Each row of a before or after table is a point. One or more steps were done to the points. Then noise was added and the rows were shuffled. The steps act on how far a point lies along the listed directions, d1 being the first. What was done? A step turns or swaps two directions, mirrors them in a line or flattens them onto one, adds a multiple of one to another, or multiplies one. Angles are multiples of 10 degrees, from the lower direction toward the higher: turns from -170 to 170, lines from 10 to 170 but not 90. Use the fewest steps. Two steps may share a direction if one is a turn and the other turns, adds or multiplies; they go together, in the order done. Otherwise the lowest direction goes first.

Directions:
(1): [-38  38]
(2): [-38 -38]
Before (14 x 2)
[[ 17 -19]
 [-51  13]
 [-29  13]
 [-59  -4]
 [-60  18]
 [  5  -6]
 [ 18  37]
 [-52  14]
 [-48  21]
 [-17   0]
 [ 43  16]
 [ 19  -2]
 [-45  12]
 [ 21 -13]]
After (14 x 2)
[[ 16 -36]
 [-28 -14]
 [ 16  17]
 [ 45 -17]
 [-51 -16]
 [-59   3]
 [  4   5]
 [ 19  12]
 [ 18   2]
 [-16   0]
 [-45 -12]
 [-51 -16]
 [-47 -22]
 [-61 -16]]
Steps: swap d1 and d2

Directions:
(1): [-22  25  56]
(2): [-25  51 -32]
(3): [56 32  8]
Before (10 x 3)
[[ 11  53 -60]
 [-11 -19   3]
 [  4 -23  14]
 [ 10  25  38]
 [-49  44 -59]
 [ 16 -10  -5]
 [  3 -32  -1]
 [-23  -2  55]
 [ 17  13   9]
 [  3   5  18]]
After (10 x 3)
[[-23  19  48]
 [ -7  -3   3]
 [ 11  -3 -11]
 [ 19  12   5]
 [-11 -11 -12]
 [-21 -20 -17]
 [  3   9  15]
 [ 14  27  32]
 [ 32  -5 -30]
 [-15  -7   0]]
Steps: turn d1 and d3 by 10 degrees; multiply d2 by 0

Directions:
(1): [ 16 -34   5 -54]
(2): [ 26 -41  26  36]
(3): [55 35  7 -5]
(4): [ 20 -17 -60  11]
Before (8 x 4)
[[ 16 -24   3 -27]
 [-23 -56 -15 -23]
 [ 11   7  16  16]
 [ 25 -10   9  26]
 [-18  -7  12   0]
 [ -4   4  -8 -22]
 [-17 -18 -12  -2]
 [ -6  -5   4 -10]]
After (8 x 4)
[[ 21  -4 -17  -7]
 [  0  -3  -6 -34]
 [  3 -11  -8 -16]
 [ 57 -46 -30 -59]
 [ 23 -43  10 -61]
 [-14   1  14  28]
 [ -2 -13 -19   6]
 [  8  -5  26  31]]
Steps: multiply d1 by 2; turn d3 and d4 by -100 degrees

Directions:
(1): [-60   0 -11  16   0 -15]
(2): [  6 -13 -38  28 -22  35]
(3): [ 23   5  -4  45   5 -40]
(4): [  1 -20 -15   3  59  10]
(5): [ -4 -51  35  14  -9   3]
Before (11 x 6)
[[  7 -19 -22   5 -22  20]
 [ 19 -12   9  23 -10  -1]
 [-60  -5  17 -30 -50 -14]
 [-12  -8  12  -4 -25 -19]
 [ 29   7  20 -12 -30  23]
 [-26  10  13  -1  29   1]
 [  5 -12  19   2 -28  18]
 [ 17 -13 -16  27  50 -27]
 [-42   0  28 -23 -51  20]
 [-21  37 -31   6   9 -24]
 [ -5  16  -7  18  43 -13]]
After (11 x 6)
[[-49 -16   4  -3 -13  26]
 [ -7 -18  -1   4  -5 -13]
 [ 29   1   6  13  16 -37]
 [ -1 -18  10   4 -14  25]
 [-11  37 -30  11  11 -28]
 [ 18  -4   9 -15 -12  38]
 [  3 -17 -19   3 -28  18]
 [-25  15  16   3  21  -7]
 [  4  27   5  12  22 -22]
 [-60 -24 -10  -6  -8  -9]
 [ 24 -13   9  18  -9   5]]
Steps: turn d1 and d3 by 20 degrees; flatten d2 and d4 onto the line at 160 degrees

Directions:
(1): [ 15 -48  27  19 -17   7  20  24]
(2): [10 37 48  5 12 13 28 -8]
(3): [-26  10  -1  14  33 -12   2  52]
(4): [-15  -6 -24   8  13  60  18  -5]
Before (9 x 8)
[[ -7  -8 -18 -19 -17 -17 -20 -33]
 [-26  28   3  21  18 -15 -18  39]
 [  3  51  24  -8   4 -15  -5  -5]
 [ -2 -21 -24 -16 -26 -39 -21  -7]
 [  2  19  37  22  16  10  18  27]
 [-16 -13 -46   8   8  29 -14 -16]
 [ 29  34  20  -6  -9  35  39 -12]
 [-19  60 -13  -8  10   1  -6 -33]
 [ -8  21 -41 -29 -20 -28 -31 -41]]
After (9 x 8)
[[-20  -5 -28 -13  -3 -26 -26  -5]
 [ 22  18  42  15  -4  18  19  -7]
 [-23 -12 -35  17  22  30  -6   9]
 [ 10  48  16 -19 -13 -10 -13 -27]
 [ 36   4  -3 -12 -33  36  24 -33]
 [-26  23 -54 -24  -5 -40 -38 -11]
 [-20  -6 -28  -9   1 -46 -19  19]
 [-14  48 -18 -10  -1   1 -11 -42]
 [-12  51  31  19  13  -4  -4  15]]
Steps: add 0.3 times d4 to d1; turn d2 and d3 by -50 degrees

Directions:
(1): [-14 -28 -13 -57   5  23  34 -21  41]
(2): [-28 -16  35 -37   5  -2 -60  31   7]
(3): [-43 -10 -40  42  37   0 -18   3  35]
Before (8 x 9)
[[-18   0   5  -9  27   4 -36  27   8]
 [-17  14   9  30  11 -18 -60  34 -15]
 [ 20   5   9 -12  -2  20  20 -26 -14]
 [ 19   9   0  21 -20  -1  29 -12 -19]
 [-13  -7 -14 -12   4  13  32 -13  18]
 [ 15  28   1  33  -5 -23  10  -4  -9]
 [-22 -19 -22 -10   5   9  -2  -5  27]
 [ -7 -10 -16 -15   8  18  36 -19  12]]
After (8 x 9)
[[ 26   9  12  -2  -3  18  16 -22 -25]
 [-18  -2   5 -13  26   5 -34  24   8]
 [  9  -4  -9   2 -16  11  42 -22   0]
 [ -1   4 -15  -6   5  -4  36 -20  30]
 [  5  20   3  33  -7  -7   3   6 -23]
 [ -3   5  -4  29  -5  -9 -30  14 -11]
 [-45 -23 -18 -30  26   9 -20   9  44]
 [ 16  20   3  34  -2  -4   7   2 -33]]
Steps: mirror d1 and d3 in the line at 100 degrees

Directions:
(1): [-29   9  21  10   1 -12  41 -44 -52 -42  13]
(2): [ 35 -49 -44  -6  25  29   6   3 -52  -2  -9]
(3): [ 60  42  10 -35 -39  13  10   0 -19   4  33]
Before (8 x 11)
[[ 14  15   1 -17 -15  11   6   6  -4   4   4]
 [ -2   7  12  -1 -10   5  -4  -6   2  -5  19]
 [ 10 -24  -9  -3  13  11  32 -23 -54 -20   4]
 [ -9  50  23   0 -26 -14   0   2   5  -6  14]
 [ 14  10   6  -7 -10  -1  25 -11 -26 -20  10]
 [ 60  11 -29 -31  -9  16  11  20 -11  19   5]
 [ -1 -49 -22  11  33  17  -2  -7 -38   5 -20]
 [  0  -8  -8  -5  17  -3  -5   0   0   4 -12]]
After (8 x 11)
[[-14  -6   7   8   1   3 -12  -1  14   0   9]
 [-27  -9  -2   6   9   1   7  -1   0  -4 -13]
 [-39  23  12  19  -2 -20 -16  13  28   2  -8]
 [ 50 -20 -20 -18   4  29  -4   3 -41  17   1]
 [ -6 -23 -15  10  15  -2  -9  20  22   5 -20]
 [ 26 -43 -33  -5  21  21 -12  23   4  22 -17]
 [ 14   5  -2 -14   6   0   3  -6 -12  -1  -2]
 [-31 -29 -24  16  36  -7  30 -14 -30 -19 -22]]
Steps: turn d1 and d3 by -170 degrees

Directions:
(1): [ -1   4  17 -17  18   3  12 -29  38 -60  -4  11]
(2): [ 20  -5 -11 -36  19 -33  30  -7  10  34 -16  37]
(3): [-34  30  -8   8 -10  -7  36  16 -34 -22 -37  14]
(4): [ 11  30 -29  49  29 -20  -5 -28  -5  -2  23  15]
(5): [ 26  11  23  -8  44  17 -33  27 -28  -9 -17  22]
Before (10 x 12)
[[-18   1  -6  -8 -24  18   7  18 -11   8   1  -6]
 [ -7  -2   3   4   8   2  -7 -21  21  -7   6  -9]
 [ 22  -1   6  -7  21   7 -10  -1   6  -4   8   8]
 [ 33 -19  15 -24  13   6 -31  10   6  15  -3   8]
 [-20  17 -22  30 -18   3   5 -11 -15  -5   3 -11]
 [  1 -14   5 -12 -14  12 -14  19 -11  23  -2  -3]
 [ -3  -3   1  11 -22   8   3  18 -23  12  -7 -13]
 [ 21  -9  21 -25  13   8 -16  -7  14  -4  -9  15]
 [  7  -2  18 -27  20   9  -4  12  -7  11 -10  15]
 [  1 -12  -4  -6 -11  -9  20  19 -12  28  -3   5]]
After (10 x 12)
[[ 34 -17  11 -16  21  12 -24  -4  20   4  20   0]
 [ 11 -11  -6   4  -7   8 -21  10 -13  35  12  -2]
 [-35  32 -23  31 -18   0  24 -12 -22 -29 -14  -2]
 [ -1   1 -14   9  -3 -16  24  14 -20  24  -4  11]
 [-25  15 -18   9 -22  10  15  21 -27   9  -2  -2]
 [ 59 -38  17 -22  19   7 -62   1  24  40  26  -3]
 [  9  -3  15 -22  20   8  -9  13 -10  22  -5  13]
 [  2 -16  11  -9   5   6 -16 -21  32  -2  13 -14]
 [-10  13 -11  28 -16  -2  10  15 -34   9 -10  -6]
 [ 34 -27  24 -31  11  12 -33  -4  24  19   5   6]]
Steps: turn d1 and d4 by -40 degrees; multiply d3 by 2.5

Directions:
(1): [-37  16 -18 -19 -31 -10  26 -43 -27  -3 -18 -11 -17  15 -21  30 -53 -46]
(2): [-27  -7  60   0  -7 -12 -12 -11 -58  33  37  17  -3 -46   1  19  -3  23]
(3): [ 26 -11  45  28  22  10 -18   8 -36 -23 -19 -50 -34  11  24 -32 -27 -33]
Before (11 x 18)
[[ -6  10  15  -2 -15   5   2  -4 -18 -14  -8 -25 -28  17  -1 -17 -34 -23]
 [  7 -13   3  10   6  -1  -1   4   9   3   6  10  16   0   7   2  13   8]
 [-23   9 -18   3 -28  -2  31 -35 -15 -14 -23 -32 -21  20  -5  18 -54 -47]
 [ -3  10 -35 -19  -8  -8  21  -4  37   8  -2  20  32   8 -19  28   6  13]
 [  0  -1 -39  -9   0   0  13   1  28  -7   9   7   3  17 -17  -4   2  10]
 [-22  24 -45 -19 -20  -6  16 -20  30   0 -24  13   0  24 -17  20 -13 -14]
 [-27  12 -15  -9  -9 -16   9 -19   5   6   8  27 -11  -9 -24  21 -28 -12]
 [  3  18 -23 -10  -8   1   9   0  19 -27 -29 -19  -1  27   9  -6 -21 -30]
 [-45  27 -41 -48 -29  -9  28 -13  10  31  16  40  39 -14 -35  37  11  36]
 [-30   6 -60 -19 -32 -18  29 -26  28  18   8  38  23   0 -29  42  11  26]
 [ 16  -4 -19   7  14  11  -7   6   7 -33 -38 -24 -14  21  11 -18  -8 -28]]
After (11 x 18)
[[  5  14 -31  -3  -1   3   1  -4  35 -15 -35  -7  -9  34  -3  -5 -10 -20]
 [  2  -9 -23  11  -5  -4   9 -15   6  -7 -13  -9  -8  13  -6   6  -7  -5]
 [ 14  -7 -19   2  11   1   1   9  20 -11   7  -5  -6  17  -6 -20   2  10]
 [ 10  13 -28 -10  -1   2   4  12  36 -27 -24  -8   6  23  14 -13  -2 -12]
 [ 19   0  -7   3   8   1   4   4  19  -6 -10  -9  12  11  -2   3  -5   0]
 [-16  19  -4 -19  -8   2  13  -5 -17   4 -11 -16   5   8 -11   2 -19  -2]
 [  4 -13  12  10   8   1   1  -2  -4   4   8   8  10  -3  10   4   8   8]
 [-13  10 -15   1   0 -12   9 -14   8  -6  -3   9 -19   4 -14   6 -32 -27]
 [ -9  12 -49  -1 -26   6  33 -23  22 -20 -30 -25 -10  33  -7  10 -36 -39]
 [-11  14 -13 -13 -21   4   9  -2   8 -11  -6  -7 -11  17 -11  -8 -18 -11]
 [ 14  -4 -31   1  12  11  -6  14  25 -23 -25  -2   1  12   4 -11  20   1]]
Steps: turn d1 and d2 by -30 degrees; multiply d3 by 0

Directions:
(1): [-10  11 -26 -44 -31  24  -1  -3 -41 -15  -2   6  59  24 -34 -20  -5  20
  -8 -52]
(2): [-27  23   0 -31  60  -7 -24  17  33 -43  -3 -16 -16 -23 -38 -16 -34 -27
 -16 -21]
(3): [ 15  15 -60  39  -6  26  -6  -4   0 -37  15  18 -15  -7  42 -12  27 -46
 -26 -35]
Before (10 x 20)
[[ -3   7  15  15  17 -11   1   3  16  -9  -5 -12 -19  -9   3   7  -2 -14
   -6  25]
 [ -9   3  -4 -10   1   1  -4   8   6  -4   7   0  -5  -5 -12  -1 -10  -6
  -10  -4]
 [-11  -8  -2 -10   5   1  -6   7  -2 -13   0  -2   8  -3  -2  -4  -9   4
   -8 -12]
 [-15  -9  24 -12  15 -17   0   2  14   7  -3  -6 -14  -6 -15  -1 -10   8
    3   7]
 [  4  17 -23   8   4  12  -5  -8  -1 -15   3   0   2  -2  10 -18  10 -16
  -19 -30]
 [ -6  15 -19   2  23   3 -12  -2   8 -27  16   4 -11 -12 -10  -4  -4 -25
  -19  -9]
 [  5   2 -28   6  -4  15  -9   1  -4 -14   5  12   8   4   9  -4   7 -16
  -15 -28]
 [ -2  14 -16  22  43  -8 -10   7  43 -36  14  -4 -36 -32  14  -4  -2 -55
   -9   0]
 [ -7   6  21   9  36 -14  -3   7  32  -6   1  -7 -29 -24   6   0 -13 -19
    6  23]
 [ -7   9 -33   4   1  19  -9   2 -14 -27  11  -2   4  -9   1 -13   8 -21
  -14 -38]]
After (10 x 20)
[[  0  11   1  23  16  -5  -1   2  15 -19  -2  -7 -22 -11  13   3   5 -25
  -12  17]
 [ -9   2   0  -8   4  -2  -4   8  10  -2   7  -2  -8  -6 -11   3 -10  -6
   -9   1]
 [-11 -11   6 -10   8  -4  -6   7   0  -9   0  -3   4  -4  -3  -1 -12   7
   -5  -4]
 [ -1  16 -16  -9  -1  11  -4  -6  -8 -11  -1  -2  15   3  -6 -20   5  -4
  -15 -33]
 [  0   1 -21 -10  -9  13  -8   1 -12  -9   2   9  24  10  -7  -4   0  -2
  -12 -30]
 [-10  -9  20   5  21 -19  -1   3  22   4   0  -5 -28 -13  -1   2  -3  -3
    1  13]
 [ -7  15 -18  -4  21   3 -12  -3   4 -26  15   3  -6  -9 -16  -6  -5 -20
  -18 -12]
 [ -2  10   1  24  34  -7  -3   7  34 -18   6  -2 -35 -26  21  -3  -3 -36
   -4  13]
 [-12   7 -20 -15  -2  16  -8   2 -21 -18   7  -6  19  -3 -17 -15   0  -3
   -8 -37]
 [ -1  18 -35  20  33   3 -12   6  33 -48  17   1 -24 -27  15 -12   3 -59
  -17 -21]]
Steps: turn d1 and d3 by -40 degrees; add -0.3 times d2 to d1

Directions:
(1): [-40  51 -29   3  -6  59  -7 -26 -21  -8  25  18 -23  34 -23  20 -39 -20
 -26 -41  -3  -5 -17   3]
(2): [-28  15  -9 -34  22  -9  28  20 -27 -49 -60 -48  18 -10 -48 -23   3 -20
   4 -22 -19  -7  16  -4]
Before (14 x 24)
[[ -2  -2  -2  -2   4   5  -4   5  -1 -11 -11  -3  -1  -6  -8  -3   0  -4
   -1  -7   0  -6   2  -6]
 [  3   4   3  10  -9   2  -3 -10  -2   9  11   8   2   7   7   8  -4   2
   -8   0   2  -4   2   5]
 [-12   5  -2  -1  13   2   3  -8 -12 -11  -8  -2   2   1  -3  -9 -11  -2
   -6  -6  -4   3   2   2]
 [-16  11  -3 -13   4   2  -1   2  -6 -10  -7 -11   5   8  -8   1  -2  -2
   -1  -9   0  -1  -3   0]
 [  3 -17   5  -9   2 -27   9  16   5  -3 -15 -16   9 -15  -1 -12   6   7
   14   4  -5   1   5  -3]
 [-15  11  -5 -14   6   7   5  -3 -12 -19 -17 -14   4   0 -19  -4  -6 -15
    1 -10 -11  -1   8   2]
 [ -9   5  -6   0   3   1   1   4 -19 -16  -9 -18   7  -2  -7  -3   2  -9
   -1   5  -8   4   4  -5]
 [ -4  -5   3   1  -1 -10   5   9   1   1  -8   2   1  -7  -9 -11   1  -4
    2   4  -1   8   3  -5]
 [  8  -6  -3  17  -4  18 -19 -13   7  26  31  22 -11   4  12  14 -10   9
   -8  11  10   2 -14  10]
 [ -5   6   1  -8   5   3   3  -5  -2 -11 -18 -13  -8   1  -7 -11   4  -5
    3  -5  -3  -4  -2  -3]
 [-10   1  -1   1   3  -5   7   4  -2  -5 -10  -6   5  -7 -10  -3  11   3
    4  -1  -9  -1   2  -2]
 [ 20 -10  11  33 -23  10 -29 -17  23  44  48  43 -19   6  39  21  -2  18
   -7  15  13   8 -15  -3]
 [  2  -5  11  -4   4 -10   7  11  -7 -10 -19 -10  11  -7  -1  -6  13  -5
    4  -4  -5  -4   1  -4]
 [-12   0  -1 -10   8 -15   9   3 -12 -16 -22 -22  16  -4 -17  -2   7  -9
    9  -5  -5   5   4   5]]
After (14 x 24)
[[  0   0   3   0  -3  -2 -10  -3   8  10  16   6   1   7  14   8   1   8
    0   5   7   2  -6   2]
 [  2  -6   5  10   6  -1  -5 -12  -1   6   9  12  -1   0  14  -4  -8   6
   -5   6   2   5  -1   4]
 [-11   5  -5   5  -4   5   0   0   1   5   5  11  -7   2  -9  -4  -9  -6
   -3  -4  -2   8  -3  -5]
 [ -6 -11  11 -22  15 -33  18  27  -9 -30 -59 -42  23 -28 -26 -25  23  -4
   12   1 -16  -1  19 -10]
 [  4  -3   8  -1  -1 -15   7   2  -6  -2 -11 -10  13  -4  -1  -2   6   2
    0   3  -2  -5  10   3]
 [-10   6  -3  12  -4   8  -2  -6   1   7  10   9  -4   2  -2   7   3   5
   -1  -3  -4  -2  -6  -1]
 [  4   3   2   6  -4  10  -9 -16   8   8   8   7 -17   8  11  -2   2   2
    0   1   3  -1  -9  -2]
 [  8  -3   2  10  -9   8 -14 -14   8  16  23  20  -6   4  16  10  -6   1
    0   9   3   3  -2   4]
 [  4 -19   6 -13  18 -18   6  16  -4 -10 -30 -25  15 -21 -15 -14  12   2
    8  14  -3  -1   7   6]
 [  1   2  -5  15  -7   9 -11  -7 -10   6  19   5  -3   4  13   8  -2  -2
   -5  12   0   7  -4  -2]
 [  4  -5   0   7  -2   9 -11  -2   4   2   4   9  -7  -3   3   4  -2   0
   -2  -3   4  -3  -3  -6]
 [ -8   8  -6  12  -9  11 -11 -19  -1  14  24  14  -4  15   7  19  -9  -5
   -2  -5   5   8 -13   8]
 [ -7  11   2   7  -6  18  -5  -5  -8   2  10  12  -4   9   2   8  -3  -6
   -8 -15  -1  -4 -11  -2]
 [-20  16 -14  -2  -6  16  -2  -4  -5  -1  12   5 -11  10 -10   5 -23  -4
   -6 -21  -7  -1  -9  -1]]
Steps: turn d1 and d2 by -150 degrees

Directions:
(1): [ -3 -30  27  -5  -8  12 -32 -13  -3   1  21  13 -39  23  -2 -24  -4 -35
  35  14  34  28  -6   1 -10  37   4 -14 -28  20 -34 -29]
(2): [ 47 -16   4   8  28 -14   6   2   6  29 -37   1 -24 -31  35 -35   4 -14
  32  15 -12   0  40  19   5 -34  15  15 -24 -13   5   0]
(3): [ 18 -26 -26 -13 -39  33 -21  46 -23  -7  20  -4  15  -2  15   0   9 -27
  -5   3  -8  -7   3  20 -28 -10 -22 -12  -4 -58 -23  24]
(4): [ 13  26  19  22 -10  -2   3 -35  10 -10  31 -60 -21 -31 -22   2   0 -13
   6 -14  28 -34  -3  30  -7 -17   9  17  25 -18 -35  -7]
Before (14 x 32)
[[ 14 -28  20   2   9 -11 -12   3  11  21 -29  24 -31   9   0 -32  -4 -24
   29  12   1  15  26   4   9   7   9   4 -21  14  -9 -28]
 [ 13 -11  32   2  12  -8  -6 -24   9  15  -1  -5 -43 -10   5 -24   6 -15
   31   7  21  15  11   8  -3   8  17  10 -15  17 -12 -20]
 [ 10 -13 -30   0 -10   6  -8  27  -9   4  -6  -7  18 -22  16   9   7 -10
   -4   7 -29  -4   9   7  -5 -44 -11  -8  10 -34   3  30]
 [ -2  17  15  11 -11   9  -3 -21  -1  -7  32 -33  -4 -10 -21  16   0  -6
  -11 -11  19  -3 -16  17  -9 -11  -7  12  19 -20 -28  -1]
 [ 16  -6 -42   4 -11  16   9  45 -10  -5  -9  -5  43 -13  26  20   3   8
  -28   6 -32 -10  19   6  -3 -33 -14   6   7 -45  21  34]
 [ 12  21 -10  -5  -5   9   3  14  -3 -16  11 -12  15 -24   1   9  11  -3
  -18  -6 -11 -15  -3  22  -1 -30 -12  16  13 -32   1  21]
 [ 10  -7  11  -1  -2   1  -4 -21  13   4   4 -10 -26 -13  -4 -13  -5 -17
   19  -6  16  -6   4   8  -6  -6   5   4 -12  13 -23 -22]
 [ 18   1   1   7  12  -6  -7 -10  -1  10 -10 -11 -20   0  10 -19   1   1
   13   7   3   8   8   3   3  -3  16  17  -5  -1   2 -11]
 [  8   7 -14   6  -5   1   2  17   3  -4   2 -20  17 -17   1  11  -4   4
  -14 -13  -5 -18  -2   0  -7 -29  -8   3  16 -21   9  16]
 [  6 -15  10  -5   0  16 -21  19 -10  -2  -8  17  -4  13  10 -18   1 -18
    1  12   0  13  -1   3  -9  13   4 -14  -4  16  -7  -8]
 [ -5  36  15  14 -23  -9  16 -27  -1 -17  31 -54   3 -21 -39  22   0   2
  -29 -16  25 -37 -10  13   2 -12   1  19  42   0 -24   6]
 [  8  -1 -18   7   0 -14   7   6  -4  12 -18   0  16 -27  16  -2   4  15
   -7   2 -27 -24  20   8  -5 -26   6  14   5 -20  23  23]
 [  7  12  18  17 -15   6  -8 -17  -6   0  20 -29 -13 -15 -12   1  -2 -19
    2   0  14  -5  -9  17  -6  10   2   1  10  -2 -22 -15]
 [ 41 -10 -15   6   1  -1  -5  28 -14  11  -8  -7  -4 -26  26 -13   1 -11
   10  -5 -14 -20  28  25 -10 -31  -3  18 -12 -45   2  17]]
After (14 x 32)
[[  3 -21   7   6 -22   7 -27  -9  -9   3  24  -9 -20 -10   4 -18   0 -26
   19  11  15 -11   7  21 -23   7   6   1  -8 -18 -26   0]
 [  3  -4 -22  -4 -15  12 -15  20 -13  -4   7  -2   8  17   4   0   3   4
  -11   2  -5   7  -7  -3 -10   5  -3   4   3 -22   3   6]
 [  0  -2 -25  -5 -28   7   4  42  -2  -6 -10   2  33   0 -15  16   3   4
  -32 -12 -27 -20   8   6  -1 -14 -16   2  22 -35   4  18]
 [-17 -28  22 -14   6 -11 -11  -2  -8   9 -10  47 -19  36  -2 -16  -5  -9
    7  23  17  41  -2 -31  13  42   3  -8 -27  59   3 -22]
 [ 19 -25   7  10   0   0 -22  -7   0  12   0 -16 -29 -22  13 -18   2 -35
   35  16   2   5  13  18  -5 -31   5  -5  -6 -12 -23  -2]
 [ 36 -28  -7  -1  -9   8 -23  29 -19   8   5   5 -17  -9  25 -22   0 -28
   23  -2   0  -5  20  24 -16 -10  -6   7 -26 -39 -14   6]
 [ -7 -15 -24 -21  -9  13   0  23  -3  -1 -13  24  19   8   8   6  -2   5
  -11  -6 -20   3  -3 -14  -8  -2 -13 -10 -15   4   8   7]
 [ 10 -19  14   5   5   1 -16  -3   4   6   5   1 -23  -3   8 -19  -8 -21
   22   5  22  10   3  -1  -6  -1   5  -5 -13   8 -10 -14]
 [ 13  17  -3   7   7   6   6  15  -5  -3 -19  -8  13 -14   6  -3   3   7
  -20  -1 -19 -18   3  12  -1 -20   8   3  22   0   9  10]
 [ -8 -16  14  -4  21  -1  -4  -3  -3  16 -15  40  -8  21   8  -5  -2   3
    5  13  -1  44  -1 -16   7  10  -3  -2 -23  21  12  -9]
 [ -2 -10  -3  -2   4   1  -4  16 -14  14 -21  30  11   9  12  -2  -1   2
   -7  10 -19  24   0 -14   7  15  -4 -11 -14  18  23  -5]
 [ -9  -8 -23 -21 -19  14   2  36 -14  -3  -3  18  29  10   9  17  12  14
  -27  -6 -23  10  -8  -9 -12   3 -15  -6   6 -18  19  24]
 [ 16 -10  19  -6  12   5 -20  -3   1   0   4  17 -30  -4  11 -24   8 -29
   24  16  14  22   3  17   5   2   2   6 -27   6 -13 -11]
 [ 36 -17  21  24   5   5 -14 -17   6   6  14 -30 -38 -19  16 -23  -2 -38
   37  17  28   0  26  30  -6 -13  18  15 -16 -13 -34 -16]]
Steps: turn d1 and d4 by -150 degrees; swap d2 and d3
